Rows are points. The points of each table are mixes of a few directions, plus a little noise. Count the directions of each table, and those that both share. Where both have some left over, give the other angles between the two spaces (their principal angles), to ten degrees, smallest first.
(in the rows, 128 means zero)

First, 6 rows:
[[127 125]
 [113  91]
 [122 113]
 [161 207]
 [136 146]
 [110  85]]
Second, 7 rows:
[[155 149]
 [145 141]
 [131 130]
 [ 65  79]
 [178 167]
 [ 96 103]
 [124 125]]
Directions: first 1, second 1, shared 0; angles 30

First, 5 rows:
[[156 159  91 125]
 [ 50  49 149 147]
 [151 154 136 119]
 [164 130 130 132]
 [118 148 134 117]]
Second, 8 rows:
[[152 174 148 166]
 [133 128 130 126]
 [ 89  93 102 106]
 [ 96  91 105 101]
 [ 71 111  95 131]
 [168 155 153 141]
 [205 169 175 143]
 [111 104 115 110]]
Directions: first 3, second 2, shared 1; angles 70

First (9 x 8):
[[154 126 122 120 156 121 104 138]
 [113 170 121 123  28 149 148  76]
 [123 125  80 116 114 150 146  52]
 [130 125 139 116 129 112 103 150]
 [ 75 121 144 137 145 122 125 142]
 [132 145 144 156 152 138 137 150]
 [155 121 122 110 154 114  93 142]
 [133 116 155 153 128 128 167 165]
 [136 103 126 121 146 118 129 138]]
Second:
[[143 124 157 127 145 107 104 183]
 [138 125 147 127 139 115 113 163]
 [120 130 111 128 119 140 142  98]
 [135 126 142 127 137 118 116 154]
 [ 96 137  65 129  91 173 180   7]
 [130 128 134 128 131 125 124 139]
 [141 125 154 128 143 110 107 177]
 [132 127 137 128 133 122 121 144]
 [117 131 106 129 115 143 146  87]]
Directions: first 5, second 1, shared 1

First (7 x 9):
[[103  87 108  95 152 112 140  92 168]
 [194 146 178 129 109 159  54 162 129]
 [141 133 179 124 105 142 121 125 141]
 [ 95  78 140  85 139 115 152  72 190]
 [ 98 168  86 174 123 113 179 151  63]
 [126 155  82 158 136 123 134 158  78]
 [138 130 124 129 131 131 114 135 125]]
Second, 9 rows:
[[133 147 181 140  95 138 139 129 125]
 [116  88  72  95 172 111 116 109 161]
 [169 162 116 157 127 143  87 175  83]
 [159 102 160  95 130 141  83 120 173]
 [100 127 144 132 116 122 167 108 132]
 [153 124 175 117 114 143  99 127 148]
 [118 159 150 159 102 130 161 139  97]
 [111 175  75 179 127 117 160 165  54]
 [ 92  67  86  79 175 105 139  77 185]]
Directions: first 3, second 3, shared 3

First:
[[123 142 127 136 125 123 119 125 118 134 144 117]
 [102 125 127 144 143 106 119 102 121 109 132  20]
 [160 157 117 126  72 156 124 148  89 114 161 199]
 [138 133 141 129 160 111 152 109 131  75 107  60]
 [162 137 119 115  77 164 131 156 107 127 141 234]
 [140 123 117 119  88 155 119 152 121 152 139 213]
 [151  82 108 104  62 179 133 155 119 111 112 204]
 [112 117 131 136 150 110 132 105 131  98 116  33]
 [ 75  94 130 136 168 104 106 117 168 191 114  83]
 [113 152 152 134 202  90 133 121 167 177 118 136]
 [132 146 140 131 161 111 140 119 136 118 122 109]]
Second:
[[145 109 120 108 100 163 142 122 119  73  96 128]
 [ 98 131  93 117 132 146 100 211 181 114 104 130]
 [147 172 156 149 143  92 134 112 102 182 182 184]
 [168 193 161 132 164 107 151 117 123 166 150 230]
 [106 130 113 147 123 111 105 162 129 151 163 112]
 [116  94 130 129  93 145 117  63  95 152 133 109]
 [129 107 121 135 112 123 132 130 113  99 140  78]
 [110  87 125 110 157 139 142 107 165  84  56  57]]
Directions: first 4, second 5, shared 3; angles 40

First, 11 rows:
[[119 139 113 165 159 125  72  96 108 138 168 117  99 190 102 109 132 127]
 [140 118 133 129  93 147 167  96 155 134 110 129 125 105 141 103 139 129]
 [120 142 125 120 173 100  86 178  96 115 148 135 137 142 122 167 114 122]
 [184 128 147 158 121 140 138  74 138 157 151 168  98 121 157  89 147 111]
 [142 111 140 122  70 159 194  87 174 135  92 130 130  85 148  93 140 133]
 [114 117 131  95 100 131 173 154 149 112  87 121 156  83 138 147 121 137]
 [186 131 152 162 138 134 124  83 126 159 163 176  98 125 156  96 143 107]
 [128 149 133 100 202  78  69 231  73 109 155 150 156 131 129 207 104 117]
 [140 145 137 106 185  89  87 205  88 116 148 157 148 121 137 186 111 117]
 [ 69 122  96 122 113 135 119 127 133 109 110  70 134 159  87 131 120 151]
 [ 63 105  96 127  61 170 173  71 175 119  79  51 126 144  86  83 135 160]]
Second, 10 rows:
[[149 146 135 116 195 111 138  98 177 123 181 147 140 111 124 106 155 173]
 [107 105 161 124  45 156 100 152  81 120 104  93 155 151 123 177 159 128]
 [125 110 149 122 129 137 108 109 142 106 151 130 147 117 135 137 174 153]
 [125 181 151  78 204  80 162  26 219 192 133 109 129 185 117 125 134 184]
 [126  79 118 130  62 168 114 142  76  88  84 149 141 145 109 141  90  78]
 [ 96 128 130 144 147 107 105  88 168 145 119 114  95 100 186 129 175 132]
 [122 112 113 175 107 138 103 199  89 104 143 129 108  64 165 121 152 108]
 [145 120 136 112 128 142 134 123 124 110 141 140 154 143  99 128 119 137]
 [142 139 100 154 120 129 142 201  87 126 131 134 113 106 121 111  89  99]
 [138 162  92 123 141 112 172 142 118 166  89 133 100 163 101 109  35  88]]
Directions: first 3, second 5, shared 0; angles 60, 60, 80
